Rows are points. To make a cloud, some directions were put in groups of two or more. Within a group, all points are equally far from the middle, so they leave a hole (a ring in 2 directions, a hollow ball in 3). The other directions are filled evenly. Then the cloud was stretched, turned, moved and blurred a little. How many holes are there, and how many directions does each take, smallest first?
In the rows, zero is written as 128.

Cloud (13 x 2):
[[182 130]
 [100 103]
 [100 142]
 [165  64]
 [169 178]
 [162  76]
 [158  60]
 [168  61]
 [161 108]
 [182 115]
 [140 179]
 [ 85 117]
 [ 99  96]]
Holes: 0

Cloud (20 x 3):
[[209  98 109]
 [171 101  90]
 [165 185 148]
 [ 96  88 102]
 [188  91  95]
 [ 51 136 169]
 [182  87  88]
 [183  67 100]
 [ 64  92 167]
 [ 99 199 104]
 [175 134 123]
 [ 90 113 147]
 [140 174 107]
 [154  61 105]
 [101 116  84]
 [112  82 144]
 [167 153 130]
 [154 115 146]
 [ 79 181 201]
 [149 130 179]]
Holes: 0

Cloud (32 x 4):
[[ 42 114 118  97]
 [192 166 135  89]
 [147 142 151 182]
 [ 78  58  96 164]
 [178 176 139  81]
 [195 165 142  94]
 [185  68 102 163]
 [104 143 184 170]
 [133 150 139 173]
 [118 137 169  71]
 [139 189 135  79]
 [114  75 166 130]
 [119 171 128 141]
 [128 156 116 155]
 [139 142  69 112]
 [ 70  89  70  98]
 [ 97  90  57 129]
 [141 132 195 114]
 [ 51 125 163 145]
 [ 76 167 150  75]
 [164  60  98 116]
 [198 158 119  90]
 [ 50 141 157 127]
 [ 43 102 147 145]
 [ 65  82  73 120]
 [102 101 191 155]
 [141 139 118 176]
 [132 138 193 170]
 [194  76  95 131]
 [ 58 149 142  79]
 [106  54 145 155]
 [130  87  80 177]]
Holes: 2 (2, 2)

Cloud (46 x 6):
[[ 77  65 178 167 147 149]
 [167 140 151  52  63 105]
 [ 76  99 173 162  93 190]
 [158 111 148 152 165 130]
 [ 86 151 136 188 115 200]
 [133 101 170  70  54 157]
 [ 59 120  72 171 140 130]
 [163 129 155  52  60 104]
 [146 106 199  84  60 156]
 [133  64 132  91 144 150]
 [ 48 105 158  95 123 117]
 [135  93 116  76  58 134]
 [160  97 149  65  77 170]
 [173 107 158 156 134 166]
 [ 55 130 123 192 149 126]
 [ 69 153 182 124  95 192]
 [ 69  90  93 145 158 173]
 [ 85  92  95 190  93 200]
 [ 54 127 129  92  80 120]
 [104 147 148 173 159 117]
 [ 90 188 149  85  57 166]
 [143 125 137 161 139  93]
 [164 156 204 125  83 158]
 [147  74 139 170  97 177]
 [150 190 180  61  72 166]
 [119  94 180 101  68  97]
 [107  99 145  78  67 181]
 [113  50 137 175 154 160]
 [144 169  99 144  93 183]
 [ 67 160 188 109 142 131]
 [118 173 157  69 135 169]
 [119 196 177  92  58 146]
 [ 95 102 181 106  67 177]
 [134  65 111 160 126  98]
 [ 89  85 200 122 114 172]
 [176  96 136 125 143 162]
 [156 177 194  81  56 135]
 [160  95 187 155 146 146]
 [ 71  93 161 127  72 113]
 [129  64 128 168 128  95]
 [158 173 137  76 106 180]
 [110 163  75 147 100 128]
 [ 67  65  82 180 136 123]
 [109 176 205 122 122 171]
 [139  86 221 114 129 142]
 [157 123 118 157 101 102]]
Holes: 3 (2, 2, 2)
